Every row gives one point. Examples show where two turns around zero, p and q, send a point. Where does a point land after both, in the order given? Backwards means that the second turn is done in reverse. Each puzzle has new turns, and all numbers are rounded.

Turn p:
[  5 -18 -45] => [ -8 -10 -47]
[ 14 -22   1] => [ 22  -9 -11]
[18  6 34] => [26 15 25]
[21 40 16] => [ 1 44 19]
[-46 -12  13] => [-19 -38  24]
[-12   6 -19] => [-21  -2 -10]
Turn q:
[14 -6 -9] => [ 8 12 10]
[ 6 13 30] => [-32  -5   6]
[25  1  7] => [-11  15  18]
[-19 -54 -13] => [ 46 -32  19]
[ 0 45 19] => [-41  11 -23]
[-26   1 -34] => [ 31  -1 -30]
Where do these land?
q, then p: [-14  29   4] => [-26 -10 -17]
q, then p: [-20  20   6] => [-16 -14 -19]
q, then p: [ 23 -21   5] => [15  6 27]
q, then p backwards: [-10 -22 -11] => [  8 -20  15]
p, then q: [ 14 -36  41] => [-12  16  53]
p, then q backwards: [  8  30 -46] => [ 5 55 -1]

Turn p:
[19 24  5  0] => [10 21 20 -3]
[ 29 -17 -45  10] => [ 28 -13 -10 -47]
[-11  -6 -20  15] => [ -1   1 -25 -13]
[ -4  30  24 -34] => [-26  14  39  16]
[-33 -31  35  10] => [-10 -22 -25  46]
Turn q:
[ 33  20  -4 -16] => [-5 22  5 35]
[  8  16 -36  -9] => [ -7 -10 -21  33]
[-10 -34  24  28] => [ 12 -18  29 -36]
[  0   7 -19 -35] => [ 13  12 -30  21]
[-32  -9  35  32] => [-13  -7  15 -54]
Where do these land?
p, then q: [-2 28 21 19] => [-39   3   4   6]
q, then p backwards: [45 -4 -1 12] => [ 13   9  39 -21]
q, then p: [-12  47   7  29] => [-51   1 -24  10]
q, then p backwards: [-33   6  24  24] => [ -6   7 -42 -20]
q, then p: [ -5 -27 -23 -22] => [ 34 -10   3 -23]
p, then q: [ 12 -29 -26 -19] => [45  5 -1 -1]
p, then q backwards: [ -4 -22  -2 -42] => [ -1  -4 -12  46]

Turn p:
[-14 -43  -3  25  19 -32] => [ -7 -36 -38  19  30   1]
[11  6 20  4 20  0] => [ 20 -16   9  11  -9  -5]
[12 33  6 17 21 11] => [  7 -15  14   6 -40   1]
[ -7 -18   8  28 -20  -1] => [ -6 -22  -7 -23  16  17]
[-29  69 -20 -62 -28  32] => [-32  80  58   5 -27  10]
[ 24 -34 -25  22   6 -20] => [ -1 -19 -48 -11   6 -21]
[  5  13  11 -24 -20  -9] => [ -2  15  26  -7  11 -17]
[ -1 -25   3  -8   2  19] => [ 20  11 -14  -2  12  14]
Turn q:
[23 19 40  4 11 -2] => [35 10 32 15  7  7]
[  0 -11 -31  14   9  12] => [-30  18 -11 -10   6   1]
[-38   3 -44  37 -26  -4] => [-49   2 -39  30  -9 -24]
[ 11 -13 -22  20 -15  30] => [-40   2   0   5  18  19]
[-22  10 -26  12  29  32] => [-40  25  17 -13 -14 -20]
[ 25  -6  37 -37  11 -50] => [ 74  -8  -9 -17   2   9]
[ -4 -22  28  -9   1   8] => [ 11 -22  16 -12  20  -7]
[  5  19  17 -42 -19 -27] => [ 41 -26  -7   1 -30  16]
Where do these land?
p, then q backwards: [ 3 63 28 -6 23 34] => [  6  68  25 -26   7  22]
q, then p: [  7  -8 -14   1 -23  13] => [ -1   7 -13   5   2  28]
q, then p backwards: [-20 -27   3 -18  -9   3] => [ 14  -8   5  28 -11 -19]
p, then q: [ 21  35  13 -17  59  49] => [-1 -9  5 65 26 55]
p, then q: [-25   0  -5  22  -9 -25] => [-16  -9  -2 -18   7 -34]
q, then p: [ 17 -40   1   4 -24 -10] => [ 15  11 -38  23 -15   8]
p, then q: [ -3 -33 -34   8 -15 -11] => [-21  15 -19 -25 -30 -11]
p, then q: [  9 -15 -19 -23 -16 -28] => [ 17  23 -19  -6 -25 -21]
p, then q: [-11  26  28  29  13 -24] => [  2 -26  -1  -3  46 -20]
